Rows are points. A path goes straight from each point to the next, and from the last back to the first. The post is the endless flat space through its rows: a point in 2 columns, a line in 3, a plane in 4, and so on, so that a path can go around it. How many times does the path go around the post? Going back the other way cancels.

Post (1 x 2):
| .14 | .03 |
Path (20 x 2):
|  .39 | -.06 |
|  .11 | -.25 |
| -.08 | -.13 |
| -.22 | -.51 |
|  .41 | -.56 |
|  .40 | -.08 |
|  .26 | -.50 |
| -.08 | -.57 |
|  .51 | -.59 |
|  .32 |  .07 |
|  .19 |  .26 |
| -.10 |  .34 |
|  .22 |  .40 |
|  .38 |  .22 |
|  .39 | -.20 |
|  .17 | -.20 |
|  .30 | -.47 |
|  .68 | -.36 |
|  .66 |  .30 |
|  .58 |  .26 |
Times around: 0

Post (8 x 9):
| -.41 |  .20 | -.54 | -.47 |  .19 | -.22 |  .70 |  .18 |  .04 |
| -.26 |  .07 |  .01 |  .02 |  .18 |  .34 |  .13 |  .72 | -.21 |
|  .62 | -.09 |  .46 | -.06 |  .34 |  .02 |  .03 | -.04 | -.01 |
|  .15 |  .31 |  .04 | -.37 |  .35 |  .29 |  .04 | -.26 | -.23 |
|  .63 |  .07 | -.62 |  .01 |  .75 | -.26 | -.12 | -.55 | -.35 |
|  .65 | -.26 | -.02 |  .30 |  .23 |  .39 | -.12 | -.50 | -.23 |
|  .57 | -.18 | -.38 |  .30 |  .09 |  .19 | -.72 | -.43 |  .16 |
| -.08 |  .09 | -.13 | -.22 |  .68 |  .26 |  .39 |  .12 |  .19 |
Path (6 x 9):
|  .68 |  .26 | -.53 | -.46 |  .73 | -.09 |  .27 |  .07 | -.19 |
|  .30 | -.41 | -.24 | -.26 |  .78 |  .16 |  .18 |  .04 |  .34 |
| -.19 | -.24 | -.02 | -.26 |  .49 |  .34 |  .16 | -.30 | -.08 |
|  .44 |  .10 |  .01 | -.67 |  .57 |  .60 | -.02 | -.04 |  .07 |
|  .85 |  .10 |  .15 | -.11 |  .46 | -.08 |  .65 | -.19 | -.28 |
|  .56 |  .27 | -.60 |  .08 |  .10 | -.03 |  .33 | -.35 | -.05 |
Times around: 0
